Each row is a point. A path goes straight from each point to the next, and from the last back to the first. The post is the endless flat space through its rows: a point in 2 columns, a line in 3, a plane in 4, and so on, so that a path can go around it. Count how often the path circles the post. Going back the other way cancels.
(in the rows, 128 means zero)

Post:
[[111 125]]
Path, 18 rows:
[[137 105]
 [130 118]
 [145  81]
 [ 98 107]
 [ 51 161]
 [ 87 126]
 [116 103]
 [161 103]
 [124 161]
 [111 150]
 [173  68]
 [110  80]
 [ 66 130]
 [ 50 151]
 [109 101]
 [ 98 103]
 [ 57 143]
 [101  87]]
Times around: 0

Post:
[[124 102 167  95 101  70 164  80]
 [155 123 150 100 130 173 172  94]
 [101 116  68 141 141 118  67 166]
 [116 124 108  52  83  92 152 130]
 [119 162  92 107 153 148 138 183]
 [109 169 101 155 141 157 116 130]
 [109 140 165 134 150 126 103  70]]
Path:
[[131 109 131 167 157 139  62  96]
 [108 147 127 144 151 115  79 179]
 [142  76 129  87 152 163 121 161]
 [111 181 146 126 228 212 127 143]
 [142 112 139  83 138 189 163  50]
 [118  95 129 140  98 128 134  73]
 [ 89 201  96 107 138 139 115 175]
 [104 130  74 124  62  91  50 162]
 [141 149  84  76 170 140  58 190]
 [137 155  70  63  84 161 175 126]
 [117 122 117 112 152 130 133 134]
 [ 97 116  86 104  81 111 121 129]
 [154 119 152 184 177 165 168 168]
 [139 119 133 131 131 130 114 124]
 [181  59 130  79 127 180 128  89]
 [130 134 123  81 157 148 136  66]
 [ 96  86 103 103 152 113 131 125]
 [ 85 123  63 101 142 190  72 169]
 [148  80 134  45  68 142 132  79]
 [119 158 115  66 128 137 104 147]
 [121 183 159  94 102  93 155 130]
 [128 172 120 121  80 191 173  75]
 [ 78 165 110  85 115 117 169 158]
 [ 65 170 111  90  95  32 163 105]
 [123 127 121 139 124  82 150 112]
 [155 151 156 113 171 152 117 141]
 [177 140 139 136 150 223 153 171]
 [100 144  87 115  84 113 136 145]
 [ 90 183 126 136 111 159 178  69]
 [ 95 114 160  93 147  85 103  42]
 [171 123 145  56 162 177 160  89]]
Times around: 0

Post, 11 rows:
[[102  96 113 133 144 153 111 136 142 135 118 131]
 [ 94  98 113  40 137 181 177  82  96 105  40 163]
 [126  92 133  64 158 180 129  98  97  40  41 136]
 [127 132 129 123  94 127 125 152 126 104 138 154]
 [139 148 134 104  96 168 103 103  90 113  65 100]
 [124  92 175 126 149 105 110 149 175 160  96 145]
 [176 151 115 175 128 119 157 131 132 157 153 121]
 [165 163 106 165 152  87 117  84 144 173 149 131]
 [143 124 132 112 156 131  99 173 138 144 103 144]
 [119 136  51 158 111  80 152 116 137 119 119 131]
 [124 125 112 112 115 145  89 136 219  90 116 117]]
Path (25 x 12):
[[106  62 171 109 122 143 122 104 192 127  92 160]
 [143 138  71 153  45 118 169  72 135 135 165 105]
 [ 93 114 133 131 140 123  85 141 145  84 137  74]
 [138 153 120 121 151  63  99  78 142 149 137  96]
 [217 141  63 103 136 119  78 161 187  46  88 103]
 [140  85 218 127 195 137  98  59 181 192 117 175]
 [ 70 108  98 122 200  55 158  89 126 135  75 170]
 [117  93 126 121 145 146 119 127 148  35  86  61]
 [162 140 119 120 115 136  86 157 143 169 154 121]
 [154 141 127 132 114 162  79 180  59 205 129 176]
 [136  84 148 110 134 137 153 133 191 119  99 164]
 [118  93  93  93 127 118  20 115 145  38  96 106]
 [115 130  93 125 173 132 121 166 138 159 135 106]
 [108 162 115 125 128 146 165 136 121 150 158 123]
 [149 172 102  88  57  59 110 135 161  74 130 151]
 [138 143  35 127 108 150 119 171 123 140 118 132]
 [190 176 119 173  83 184 131 180 173 198 134 125]
 [103 138 128 121 109 143 143 115  98  72  87 120]
 [ 63  92 100 105 136 132  67 141 135 137  74 104]
 [ 69 132 189 110 120 132  80 121 151 126 162 127]
 [126 105 132  99 177 137 123 230  83  97  69 160]
 [ 93  84 131 117 133 159 185 107 118 126 134 122]
 [132 149 106 117  49 154 170 112 105 180 118 139]
 [112 151  64 104  98 187 115 169  99 107 131 210]
 [177 164  52 103 138 180 170 152 118  20  87 133]]
Times around: 2

Post (17 x 18):
[[155 153 136 124 183 137 174  91 138 154 147  97 114  82 122 142 157 139]
 [107 121 129 147  95 137 122 160 117 180 152 100 133  46 155 187  88 209]
 [ 70  94 113 113 108 141 149  79 183 110  91 153 117 135 145 124 111 156]
 [122 123 148 127 141 128 113  91 122 129 116 122 150  96 150  84 117 141]
 [102 136  98 128 156 113 142 106 104 166 143  99 140 137 141 122 122 171]
 [155 170 151 126 140 120 122 100 170 105 159 101 133 130 147 147 126 123]
 [104  69 131 120 107  48 180 181 149 164 149 170 153 106  97  89 177 100]
 [120 129 168 111 108 108 117 165 142 144  63 122 126 119 132 115 103 165]
 [172 165 127 101 199 134 143 109 145  53 163 170 153 117 147 100  76 131]
 [141 158 111 136 121 164 120 132 110  86 149 142 136 159 133  86 102 145]
 [128 110 146  96 167 112 137 114 140 148 154 152 133 110  97  93  64  99]
 [177 136 140 120 149 138 123  96 126 105 144 158 127 128 145 167 135 134]
 [115 121 166  99 123 133 162 136 110 111 129 162 180 146 119  91 117 105]
 [201  94 120  60  65 146 143  75 140 127 138 156 133 167 177 169 141 204]
 [ 90  96 176 131  85 101 188 172 113 157 141 171 118 130 162  51  84  60]
 [ 92  53 118  83 132 161 142 139 133 103 162 105 154 139 181 137 173 113]
 [159 131 153 121 168  78 168  65  79  89 149 108 114 133 115 141 145 160]]
Path, 28 rows:
[[132 101 142  95 177  83 154 101 188 156 161  95 146 127 153  72  95 113]
 [100  78 172 133  83 134 170 168 147 128 117  80  65 142 209 176 123  92]
 [168  66 166 136  51 105 151 138 127 182 125 110 106 122 134 162 134 171]
 [153 127 132 113 157 131 154 147 169 134 121 135 114 109 161 171 129 160]
 [121  69 147  93 198 150 158  82 153 199 175  29 153  55 197 159  85 114]
 [175 147 121 152 141 155 123  95  93 116 123 174 157  66 151 150 158 111]
 [ 78 137 128  66 182 106 148  53 140 131 151 117 151 138  75  65  24 130]
 [156 120 104 107 183 116 156  80 159  95 192  98 127 111 144 141 204 141]
 [ 77 111  68 107 153  96 135 118 187 126 113 162  87  79 112 132  78 194]
 [121 126 139 130  92 117 162 135  86  88 132 123  72 157 201 151 120  96]
 [140 151  77 176 153 158 147 172 140 155 206 119 153  75 180  78  69 100]
 [125  78 108  88 180 143 166 192 133 186 188 115 170 123 156 151  96 186]
 [175 116 135 106 139  90 145 202 110 141 213 164 163 115 141 140 162 150]
 [103  76 109 119 115 169  94 119  76 142 181 169 131 172 167 122 119  70]
 [113 100 118 118  81 133 138  74 116 171 130 137 115  92 199 162 104 154]
 [136 122 127 134 151  90 124 138 166  99 146 118 121 104 147 169  78 125]
 [100  87  44 136 200 121 175  57 160  66 162 207 158 139 151  61 152 124]
 [178 120 104 109 177 104 107  85 249 144 175 145 143  54 140 147  60 176]
 [172 172 166 121 138 106 144 112 147 102 120 151 136 112 142 182  93 152]
 [110 161 137 128 159  82 136 138 113 114 109 150 194  40 105 172 119 191]
 [119 108 116 128 182 124  94 123 104 131 127 106 125  58 212 155 164 170]
 [109  42 132 132  37 169  82 194  66  61 165 153 115 139 210 149 120 189]
 [133 107 129  86 155  86 113  52 123 115 130  89 105 115 176 221 142 187]
 [150 136 120 153 102 136 121 128 105 137 114 118 111 110 186 204 162 188]
 [ 96 107 109 136 204 107 138  75 166 124  89  93 165  74 152 163 147 159]
 [140 129 217 153 107 198 208  90 125  38 171 151 117 129 135  80 106  70]
 [138 184 192 128 163 143 175 118  96  91 165 139 168 120 103  46 150 116]
 [163 137 152 109 194 191 104  87 116 166 186 112 178  85 143 101 116 144]]
Times around: 1

Post:
[[145 135  94 116 149 145 126 135 125 153 153 136 100 107 157 110 127 121]
 [129 145 109 115 101 129  77 103 135 124 107 122 112  98 138 142  88 140]
 [138  93 131 193  88 101  97 113 127 103 157 126 116  91 106 161 144 132]
 [ 75 114 158 135 140 104 209 171 105 112 128 148 131 127 120  92  99 116]
 [163 172 101 124 186  90 141 149 110 105  96 117 171 181  98 121 154 149]
 [141  84 137 130 140 140 111 114 161 165 123 118 125 137 116 157 135 149]
 [102 140 110 176  81 131 211 148 110  80 223 117 215 111 118  33 109 118]
 [106 139 107 128 121 152 137  86 180 135 126 118 104 114 112 110 156 136]
 [ 97  92 146 115 114 114  79 118 127 109 176 125 107 140 120 145 137 167]
 [141  96  85 109 118 159 120  76 118 117 169 137 107 134  85 158 121 140]
 [166 123 145 144 131 107 128  81 119 153 119 132 119 123 162 144 133 144]
 [142  92 151  97 143 140 141 110 137 131 129 107 110  77 155  79 132 108]
 [192 213 119  96 180 123 161 169  78 128  97 105 173 193  91 138 182 121]
 [131 116  82 131 110 143 162 115 140 109 102 129 138 120 149 170 171 143]
 [106  89 126 105  81  84 154 138 128 122 157 155 128 130 125  83 136 142]
 [108 119 125 132 116 139 110 106 144 133  88 180 146 141 131 120 161 111]
 [ 58 106 123 131 132 125 139  96 126 161  94 106 116  89 123 136 141 136]]
Path (24 x 18):
[[178 148 103 180 213 107  89 112 110 148 102 157 127 122 120 145 108 126]
 [249 171  39 137 105 121 158  95 145 135 111 136  97  78 171 193 105 126]
 [153  50 107  88 116  80 167 144 108  57 158 123 102 130 137 123 128 155]
 [135 118 181 106 136 114  54 145 146 126  84 126 128 157 104  98 137 127]
 [157  89 156 144 103  66 177 183 105 129 170 158 101 106 133 128 159 152]
 [ 98 136 185 128  65  41 157 105 119 147  66 179 115  65 197  97 127 109]
 [109 125 108  63  35  66  91 153 129 117 124 117 126 162 111 127 166 154]
 [110  97 117 146 109 141 138 142 109  88 199 127 131 169 132 123 125 141]
 [139  86  48 128 138 152 148  89 111  74 135 145 148 178  84 213 172 198]
 [146 179 107  68  96 144 103 111 153 144 154  93 115 109 114 131 100 171]
 [ 87 109 123 111 113 219 164  85 191 114 122 205 106  53 162  55 188  88]
 [118 134 155 173 133 108 149 159 103  68 157 124 172 106 113 114 122 118]
 [ 65 154 131 174 126 145  86  97 130 130 116  80 142  91 121 159 161 122]
 [174 151 133 131 116  50 101 128 125 107  62 160 133 140 184  90  78 148]
 [219  54 149 119 123 184 146 128 137 110 175 122 110 120 104 177 151 146]
 [180  92 126 105 167 102 133 165 151  88 133 100 158 103 122 145 124 177]
 [ 85 174 119 166 145  43  61  74 138  96 129 105 161 120 106 117 162 162]
 [137  62 153 106 146  63 194 114  97 104 110 112 113 151 126  80 198 121]
 [133 107 143 163 180 130 135 128 127  85 128 123 121 143 126 101  89 140]
 [128 195 116 126 171 174  51  62 149 135 169 133 110 128 119  91 133 145]
 [111 133 113 122 124  87 175 103 159 103 112 120 143 101  47 118 205 114]
 [166 110 192 169 144 117 158  78 136 119  89 117 160 131 123 114  95  98]
 [153  69  98 195  69 101 103 170  81  69 222 114 151 132 114 201  67 172]
 [116 142  75  93 131 190 176 100 125 135 154 162 141 143  93  97 163 142]]
Times around: 5
